Each row of a before or after table is a point. One or more steps were done to the points. Then noise was added and the rows were shuffled. The steps act on columns, c1 being the first. Write out the steps. A step turns or swaps two columns, mirrors them in a line or flattens them onto one, adds a multiple of one to another, or multiplies or shifts one. Angles are multiples of 10 degrees, from the lower column toward the higher: turns from -170 to 170, lines from 10 to 170 but not 90. Use the fewest steps. Two steps may share a column if one is a turn and the other turns, adds or multiplies; they go together, in the order done. Otherwise the lowest column goes first.
In the rows, 128 means zero.

Before (10 x 3):
[[189 127 133]
 [ 80 190 198]
 [140  90 108]
 [130 165 136]
 [ 70 147 206]
 [ 86  73  89]
 [121 162 146]
 [122 131  94]
 [171 131  90]
 [ 87 155 138]]
After (10 x 3):
[[188 156 160]
 [118 140  51]
 [171 113 159]
 [223 114 162]
 [141 101 107]
 [179  94 109]
 [241 137 122]
 [167 103 106]
 [134 172 182]
 [134  93  44]]
Steps: shift c1 by 50; turn c2 and c3 by -160 degrees

Before (10 x 8):
[[215 144 110  67  76 118 131 120]
 [119  72 193 165 123 116 137 133]
 [212 100  74  43  44 132 145 149]
 [188  87  93 188 151  97 179  79]
 [151 104 153 147 137  82 103 147]
 [136  98  87 208 129  89 184 132]
 [112 189 150  90 161 159 191 118]
 [152 120 169 160 133 159 108 155]
 [ 79 123 135 125 168 157 134 117]
 [171  95 146 142 173 114 153 154]]
After (10 x 8):
[[112 155 128 104  85 132 223  92]
 [166  76  95  56 151 117 111 160]
 [100 140 117 159 150 147 136  83]
 [ 57 144 104 103  92  80 201  98]
 [175 147  90 124 136 115 126 157]
 [ 77 140  82 110 147 150 152 114]
 [105 128 121 158 167 157 151 159]
 [ 52  82 182 105 112 119  70 117]
 [ 40 126 211  84  73 151  54 133]
 [120 185 133 129 196 136 166 116]]
Steps: turn c1 and c2 by -160 degrees; turn c3 and c5 by 90 degrees; turn c4 and c7 by 70 degrees; swap c6 and c8

Before (9 x 12):
[[ 79 122 143 176 100 143 120 107 101 139 125 119]
 [101 113  94  96 103 140  86 113 121 154 131 136]
 [139 147 126 154 107 160 125 119 140 126 124 103]
 [127 121 146 114 131 107 101 135 116 156 128 134]
 [120 117 115 114 104 141 115 136 105 116 118 149]
 [116 142 131 131 155 112 138 135 149 147 125 139]
 [134 119 128 130 133 138  90  93 124 107 103 153]
 [123  87 139 176 103 133 116 120 159 162 169 126]
 [114  86 149 151 116 122 114 109 179 140 138 118]]
After (9 x 12):
[[114 188 147 170 116 125 145 110 125 141  98 120]
 [ 77 120 142 248 100 145 137 106 149 139 147 122]
 [129 131 148 117 133 105 155 137 138 156 137 133]
 [141 114 127 139 106 158 130 119 110 126 113 104]
 [133 119 128 122 133 137 165  94 151 107 116 153]
 [115 125 130 148 155 111 122 136 112 145 112 141]
 [105 138  94 137  99 139 168 112 140 153 136 136]
 [121 119 116 125 105 144 140 136 154 114 139 150]
 [121 191 140 185 102 134 142 120 117 165 131 124]]
Steps: add -1.5 times c1 to c4; turn c9 and c11 by -50 degrees; turn c2 and c9 by -140 degrees; multiply c7 by -1
